Each point is reached from the start by the listed moves, each made once or not at all, plus a little noise. Say if it took an odd or an even number of moves. Then give how often each move was made.
(in the rows, 128 means zero)

Moves:
(1): [179 126]
(2): [129 159]
Start: [130 142]
Points:
[131 142] => even (0, 0)
[181 172] => even (1, 1)

Moves:
(1): [182 130 128 131 123 108]
(2): [120 163 123 125 124 120]
(3): [128 133 175 124 127 132]
(4): [119 128 141 181 121 120]
(5): [133 130 123 140 170 139]
(6): [139 129 126 131 115 161]
Start: [141 127 109 138 117 114]
Points:
[139 169 145 143 154 122] => odd (0, 1, 1, 0, 1, 0)
[187 131 123 193 106  86] => even (1, 0, 0, 1, 0, 0)
[184 166 113 202 142  89] => even (1, 1, 0, 1, 1, 0)
[207 137 154 142  98 131] => odd (1, 0, 1, 0, 0, 1)
[129 169 159 197 147 112] => even (0, 1, 1, 1, 1, 0)
[202 131 116 209 133 130] => even (1, 0, 0, 1, 1, 1)

Moves:
(1): [172 135 129 119 133 137 127 122 139 122 138 128]
(2): [136 175 138 110 118 126 124 123 127 129 129 123]
(3): [139 119 192 146 125  90 132 128 141 123 157 137]
(4): [131 144 111 179 135 129 125 112 125 140 139 128]
(5): [123 146 141 114 187 130 128 121  98 118 126 142]
(6): [119 120 146 130 134 175 130 130 136 144 145 125]
(7): [126 135 128 142 129 123 178 133 110 128 140 128]
(8): [136 138 126 138 137 128 109 185 120 130 134 122]
(9): [117 124 117 123 168 116 150 142 185 113 115 136]
Start: [139  98  97 117 101 132 157 142 118 144 161 105]
Points:
[137 138 124 100  96 176 154 138 125 160 177  98] => even (0, 1, 0, 0, 0, 1, 0, 0, 0)
[150 197 103 160 165 127 183 177  57 148 188 108] => odd (0, 1, 0, 1, 1, 0, 1, 1, 0)
[184 141 108 117 174 137 186 193  72 130 186 110] => even (1, 0, 0, 0, 1, 0, 1, 1, 0)
[153 157 183 101 147  94 158 129  99 131 190 121] => odd (0, 1, 1, 0, 1, 0, 0, 0, 0)
[187 105 164 178 114 152 159 122 146 162 230 110] => even (1, 0, 1, 1, 0, 1, 0, 0, 0)
[182 153 163 168 145 130 227 136 183 146 229 113] => odd (1, 1, 1, 1, 0, 1, 1, 0, 1)
[171 137  81 141 210 130 175 127 154 124 168 128] => even (1, 0, 0, 1, 1, 0, 0, 0, 1)
